Every row gives one point. The window is the flat piece filled in between its corners: a triangle in 3 columns, a solid with four corners in 4, and so on. A path goes straight from each point to the next, and from the last back to the first. List the points from which the path goes on through the window.
In the rows, 100 means zero.

Window (3 x 3)
74	125	76
121	15	107
99	154	93
Path:
(1): 126	63	55
(2): 62	87	108
(3): 96	53	153
(4): 126	32	44
(5): 124	118	34
(6): 103	81	120
(7): 48	169	122
(8): 84	132	44
(9): 139	81	48
(10): 73	101	136
(11): 103	173	144
(12): 97	132	61
(13): 124	29	90
(14): 101	14	146
(15): 100	73	140
(16): 121	119	74
Through the window after points: 3, 5, 9, 11, 13

Window (4 x 4)
84	112	104	80
29	29	72	132
110	80	146	100
169	132	78	53
Path:
(1): 121	42	118	45
(2): 90	102	79	106
(3): 92	107	150	135
(4): 119	51	124	64
(5): 113	61	55	51
(6): 48	178	153	126
(7): 168	168	124	117
(8): 121	103	80	52
Through the window after points: 1, 3, 7

Window (6 x 6)
142	65	48	61	53	123
150	120	86	92	179	130
126	143	84	160	114	81
142	55	135	116	135	99
71	48	162	111	108	118
156	49	17	134	139	68
Path:
(1): 184	73	68	153	124	128
(2): 143	62	105	136	104	160
(3): 142	83	101	91	142	94
(4): 143	106	14	92	152	62
(5): 131	12	128	160	103	153
(6): 111	39	105	112	116	147
(7): 153	71	111	90	138	71
(8): 120	72	111	97	133	89
(9): 91	63	109	130	102	169
(10): 159	127	87	113	161	176
(11): 125	91	82	85	164	45
(12): 133	90	71	116	134	69
Through the window after points: 2, 8, 10

Window (6 x 6)
155	137	104	103	109	184
42	100	114	88	118	136
110	167	128	62	75	111
60	76	64	77	121	88
131	110	75	137	47	104
77	113	52	75	95	131
Path:
(1): 89	87	74	74	89	97
(2): 75	109	70	126	132	121
(3): 87	159	98	98	104	114
(4): 77	89	142	22	114	163
(5): 123	93	98	87	79	103
(6): 99	173	94	117	58	124
(7): 104	132	105	112	127	158
(8): 92	115	89	53	100	147
(9): 96	117	109	13	73	135
(10): 117	139	97	126	131	164
(11): 98	155	62	93	116	126
(12): 100	67	103	89	40	126
(13): 137	74	120	112	79	177
(14): 125	195	91	73	121	137
(15): 74	156	93	91	86	109
(16): 122	125	121	56	91	115
Through the window after points: 1, 5, 11, 13, 15

Window (8 x 8)
82	117	97	170	143	73	89	95
121	60	138	142	110	92	74	118
57	47	83	90	73	75	59	51
67	125	150	148	96	63	99	100
96	81	77	156	109	92	111	8
107	73	118	147	15	109	59	188
116	98	140	83	175	176	79	92
100	60	107	71	61	86	92	148
Path:
(1): 28	72	151	133	53	156	83	157
(2): 91	39	96	100	80	82	123	151
(3): 100	82	115	79	68	91	69	121
(4): 154	99	53	135	92	46	55	86
(5): 18	61	142	142	85	128	99	67
(6): 46	40	110	173	99	88	116	122
(7): 132	137	106	92	134	86	73	6
(8): 114	131	101	93	131	82	76	40
(9): 75	5	105	149	76	133	96	163
(10): 57	54	97	146	72	138	113	124
(11): 127	107	109	94	82	50	41	69
(12): 188	90	92	150	131	43	61	73
Through the window after points: 2

Window (8 x 8)
159	124	128	50	129	89	65	105
98	79	106	137	89	121	110	119
44	124	145	86	95	104	82	149
76	34	51	73	145	108	89	137
37	103	73	77	104	37	88	50
89	133	97	114	16	71	76	98
151	150	69	50	109	96	92	78
105	87	98	173	129	57	133	165
Path:
(1): 130	116	83	149	173	90	66	159
(2): 96	98	117	74	70	52	123	102
(3): 66	94	82	71	100	41	160	67
(4): 48	109	83	109	104	80	5	80
(5): 59	120	74	112	91	62	80	77
(6): 61	80	93	66	113	59	103	73
(7): 88	94	120	65	97	89	147	167
(8): 87	96	86	111	114	79	34	78
Through the window after points: 3, 5
